Every row gives one point. Each copy is the shape, with its points in the same order, turned, moved and blurred by noise. Say if it was mirrored as well.
(in the rows, 128 means zero)

Shape (6 x 3):
[[176 118 120]
 [ 97 128 142]
 [158  23 116]
 [104 139 197]
 [ 58 111 129]
 [ 94 130 103]]
Copy 1 (6 x 3):
[[134  86 137]
 [137 164 142]
 [205  87 192]
 [ 85 170 179]
 [150 206 149]
 [152 160 115]]
Copy 1 is: mirrored
Copy 2 (6 x 3):
[[113  74 117]
 [123 157 118]
 [ 22  93 161]
 [159 148 157]
 [ 91 190 118]
 [ 96 153  83]]
Copy 2 is: only turned
Copy 3 (6 x 3):
[[170 123 130]
 [ 81 131 140]
 [159  48  92]
 [ 77 121 180]
 [ 60 131 106]
 [ 95 151  97]]
Copy 3 is: only turned
Copy 4 (6 x 3):
[[175 144 109]
 [103 106 121]
 [182  77  29]
 [ 68 137  98]
 [ 89  64 130]
 [126  84 140]]
Copy 4 is: mirrored

Shape (9 x 4):
[[140  64  51 125]
 [111 168 157 163]
 [149 130 162  73]
 [201 171 140  92]
 [159  81 170 160]
 [ 98 116 119 143]
 [202 168 150 167]
 [112 131  50  83]
 [106 185 106 146]]
Copy 1 (9 x 4):
[[160 139  40 136]
 [ 65 124 160 126]
 [168 127 179  96]
 [146 195 181  96]
 [140 129 150 190]
 [105  93 112 132]
 [ 97 204 169 148]
 [138 129  67  60]
 [ 56 136 128  89]]
Copy 1 is: only turned
Copy 2 (9 x 4):
[[162  68  77 188]
 [ 81 161 125 106]
 [163 141 182 127]
 [159 195 164 171]
 [ 82 101 168 173]
 [114 106 107 118]
 [ 88 196 145 187]
 [198 120  71 132]
 [117 173  83 106]]
Copy 2 is: only turned

Shape (10 x 6):
[[154 137  85 101 154 131]
 [136 183 136 172 131 158]
 [113 120 116 127 180 141]
 [115 129 108 115 135 138]
 [152 208 202 165 182 128]
 [136 145 111 105  92 124]
 [124 126 154 121  66 116]
 [136 126 110 132 135 135]
 [154  99  85 142 160 144]
 [118 109  70 130 119  99]]
Copy 1 (10 x 6):
[[157 103 156  98 149 132]
 [132 123 103 181 140 134]
 [101  77 156 119 136 132]
 [113 107 139 106 125 154]
 [148  93 158 249 118 124]
 [146 141 141 112 128 174]
 [115 164 153 126  81 179]
 [129 114 142 116 119 126]
 [121 104 138  96 134  87]
 [133 107 117  66  98 137]]
Copy 1 is: mirrored
Copy 2 (10 x 6):
[[130 150 102 133 165 163]
 [115 141 177  90 112 159]
 [ 88 123 105  96 157 143]
 [109 121 109 133 133 152]
 [149 121 199  28 147 135]
 [149 130 125 154 114 145]
 [147 100 158 165  98 116]
 [110 135 125 132 138 135]
 [ 86 165 115 136 170 138]
 [111 159  85 154 120 110]]
Copy 2 is: only turned
Copy 3 (10 x 6):
[[134 125 139  83 145 129]
 [ 99 123 139 124  73 184]
 [111 113 104 124 159 158]
 [119 109 118 123 128 124]
 [ 58 180 165 151 108 220]
 [127 123 148 122  97  97]
 [130 128 146 179  82  95]
 [136 119 126 122 122 140]
 [167 108 115 103 144 158]
 [158 130  87 107 118 101]]
Copy 3 is: only turned

Shape (14 x 8):
[[ 38 153  84 112 138 105 136  96]
 [200 150 173  82  66 109 164  44]
 [ 60 163  78 102  98 128  72 149]
 [102 124 175 198 141 125 137 130]
 [ 98  85  72 216 129 173 142 113]
 [135 120 118 221 139 137 168 131]
 [ 73 148  68 150 173 134 155  88]
 [126 142 108 143 112  76 141 145]
 [152 188 161 158 120 181 127 156]
 [134 102 103 105 106 152  76 107]
 [195 118 126  71  56  93 147 191]
 [135  63 105 114  88 175 158  60]
 [112 190 107 189 139  71 108 167]
 [ 92 110 117 115 182 130 122  93]]
Copy 1 (14 x 8):
[[156 131  85  43  74  66 112 176]
 [164 133 113 121 209 152  87  56]
 [181  83 133  86  32  75 107 164]
 [ 58 138 128 110 108  74 170 135]
 [ 92 177  80 142  47 130 159 199]
 [ 75 172 101 151 116  98 170 189]
 [124 183  85  73  84  77 108 205]
 [136  89 103 120 139  91 135 178]
 [117 147 210 151 120  95 127 139]
 [138 101 104 119  62 134  83 121]
 [149  29 148 133 165 177 112 158]
 [135 168  74  99  89 203 112 116]
 [126  87 121 149 117  20 135 198]
 [ 86 145  92  61  92 102  82 154]]
Copy 1 is: only turned
Copy 2 (14 x 8):
[[128 140  76  88  87  74 115 120]
 [217 116 144 130  94 201 197 198]
 [106 114  70  99  96 133  58 120]
 [131 134 151 162 135 134 159  51]
 [ 58  81  97 165 118  97 184  77]
 [105 122 106 191 160 122 188  76]
 [ 92 135  77 102 129  69 167 114]
 [155 129  90 181 136 121 121 128]
 [115 158 117 137 150 220 139  96]
 [111  57 133 106 111 160 118 157]
 [165 114 125 217 120 189  99 213]
 [101  69 142 147  60 132 202 170]
 [164 140  64 154 191 127 100  74]
 [112 122 145  91 129  93 141 133]]
Copy 2 is: only turned

Shape (15 x 9):
[[116 129 128 116 108 116  94 111 131]
 [129 119 141  73 107 112  95  98 144]
 [105 145 148 143 165 109  96 153 148]
 [167  91 147 140 114 125 115 127 137]
 [126 144 137 120 112 106 125 103  93]
 [132 108 107 104 155 108 101 121 135]
 [144 142  91 124 122 155 118 121 141]
 [111 112  48 148 108 152 103 118 144]
 [111 138 125 127 127 189  95 145  96]
 [142 121 129 130 198 125 120 107 112]
 [135 113 107 113 122 131 110 164 134]
 [117 134 140 148 110 127 249 111 145]
 [123 121 134 111 110 193 246 101 145]
 [118  62 145 148 161 110  96 124  97]
 [119 125 132 131 129 104 148 162 110]]
Copy 1 (15 x 9):
[[129  99 117 116 156 145 144 141 107]
 [138  99 108 103 159 182 152 166  98]
 [127 116  96 143 168 137 144 116 173]
 [136 124 109 157 112 144 149 171 103]
 [157 124 119  91 134 123 123 131 100]
 [156 116 124 107 140 158 171 155 150]
 [132 114 169 132 124 157 132 143 132]
 [105  84 191 122 109 130 183 147 139]
 [134 143 178 157 170 129 153 109 105]
 [175 148 131 131 155 122 138 170 175]
 [133 130 135 143 127 171 176 124 128]
 [ 63 202 116  86  85 130  83 172 137]
 [ 64 224 167 106 113 160  92 194 111]
 [158 138  94 143 152  95 194 170 127]
 [128 162 101 120 118 136 150 115 134]]
Copy 1 is: only turned
Copy 2 (15 x 9):
[[115 141 106  98 124 127 176 138 141]
 [136 135 122  79 128 100 181 134 173]
 [113 135 121 108 109 105 138 158  77]
 [121 132 147 131  88 137 139 144 163]
 [131 158  72 111 114 124 144 123 148]
 [106 156 135 112 137  95 147 139 143]
 [124 166 143 123 136 149 163 104 127]
 [ 71 157 144 123 169 175 168 106 126]
 [161 155 113 150 151 165 169 152 108]
 [122 157 119 165 123  74 128 129 117]
 [125 162 151 103 133 147 136 153 132]
 [145 104 101  97 116 160  61  47 139]
 [192  95 128 124 153 162  86  37 152]
 [ 94 121 110 158 127 108 123 187 153]
 [127 152 109 101 119 138  96 148 126]]
Copy 2 is: mirrored
Copy 3 (15 x 9):
[[ 97 113 113 115 129 112 147 137 108]
 [ 61 107 109 124 143 139 153 149 112]
 [106 120 116 125 143  69  81 110 122]
 [105  97 150 113 138 147 125 127 158]
 [128 125 103 119 135 138 130 156 108]
 [ 81 132 137 128 110 131 109 127 115]
 [108 125 127 131 133 150 146  77 108]
 [112 127 154 129  78 123 159  69  82]
 [128 110  70 144 106 120 140  76 140]
 [102 130 108 121 108 151  62 118 124]
 [102 137 139 160 129 116 144 104 139]
 [178  74 158 187 194 165 109 116  70]
 [145  56 126 210 177 208 126  80  85]
 [113  94 130 131  77 120  90 150 148]
 [150 131 129 167 143 119 114 136 134]]
Copy 3 is: mirrored
Copy 4 (15 x 9):
[[140 134 112 135 132 150 122  86 127]
 [135 100 146 147 133 169 122  78 130]
 [118 107  77 113 138 108 116 108  89]
 [155 122 134 114 171 116 161 112 143]
 [ 98 149 121 127 133 133 115  91 156]
 [112 116 118 144 160 160 139 120 103]
 [143 131 107 103 146 172 114 145 142]
 [169 168  78 130 138 191 141 150 120]
 [153 167 128 109 135 127  73 141 109]
 [ 75 130 123  93 163 140 136 130  96]
 [151 120 113 150 160 136 121 145 126]
 [ 99 108 124  93  60 115 176 173 199]
 [126 114 173  79  55 150 148 197 183]
 [115 160 135 132 164 106 169 111  75]
 [110 128 109 146 134  99 130 141 145]]
Copy 4 is: mirrored

Shape (15 x 11):
[[ 83  92 139 175 155 184 112 115  92 173  54]
 [198 161 121  76 121 149 117  42 112 104 131]
 [118  69 153 117 182 104  76  90  94 107 102]
 [116 124 168 152 157  60 181  77 184 126 137]
 [109 156 154 197 117 187 183 116 136  99  55]
 [ 86 123 119 117 189 131 139 131 144  70 110]
 [143 166 124 195  93 111  78  98 184 174 183]
 [111 121 153 154  81 131  87 163  84 118 120]
 [200  71 174 151 137  89 163 160 139 149 102]
 [ 93  72 130 108  91 177 153 129 178 168 133]
 [116  50 106 168 174  89 113 155  62 175 140]
 [197 162  85 136 106  59  61 160 178 136 112]
 [120  75  54 117 105 170  71  96  94  68  57]
 [ 77 170 178 141 119  71 152  77 168 159 141]
 [ 85 164 100 109 145  66 166 120 128 125 179]]
Copy 1 (15 x 11):
[[ 49  77  87 127  72 194 140  93 103 109 121]
 [116 129 114 135 115  47  70  23 140  97 176]
 [114  69 128 181  61 120  97 118  75  98 173]
 [148 118  59 149 137 106 123 173 158 132 209]
 [ 54  82  31  64 119 112 157 103 132 140 126]
 [133  47 133  92  83 100 132 145 131 122 171]
 [144 144 107 191 197 109 188  91 157  96 112]
 [122  84 107 152 118 115 137  86  69 162  80]
 [112 175  77 145 100 105  67 183 100 125 109]
 [163  99  88  86 148 186  91 100 131  91 107]
 [147 145 141 178  29 171 150 140  86 128 114]
 [127 118 146 202 139  41 110 129 183 120  63]
 [126  21  95 136  31  92 105  47 117  75  82]
 [144 104  74 170 176 137 138 122 165 171 194]
 [195 114 136 130 111 108 147 116 169 183 179]]
Copy 1 is: only turned
Copy 2 (15 x 11):
[[146  94 116  95  68 137  67  86  82 152  93]
 [ 79 130 134 134 139 153 168  98 173  52 165]
 [129 170 148  51 143 137 104  75  82 106 144]
 [204 149 190 143 127 110 141 156  63  66 167]
 [137 131 106 192  68 185 102 152  72 125 102]
 [133 166 135  77 130 139 142 176  77 103  98]
 [161  88 140 191 154  57 198  70  71 101 124]
 [132 135  73 145 183 116  94  93  86 153 119]
 [186 179 207 164 155 108  77 115 139 150 137]
 [106  80 150 134 114  64 102 172 100 155 157]
 [218 124 144  58 168 111 112  81 117 185 114]
 [159 204 120 169 159  28 179  75 146  97  98]
 [ 70 180  60  72  86 129 148  93 119 169 149]
 [196 101 135 155 141  88 125 141  49  38 161]
 [197 120 113 102 179 102 172 184 108  70 138]]
Copy 2 is: mirrored
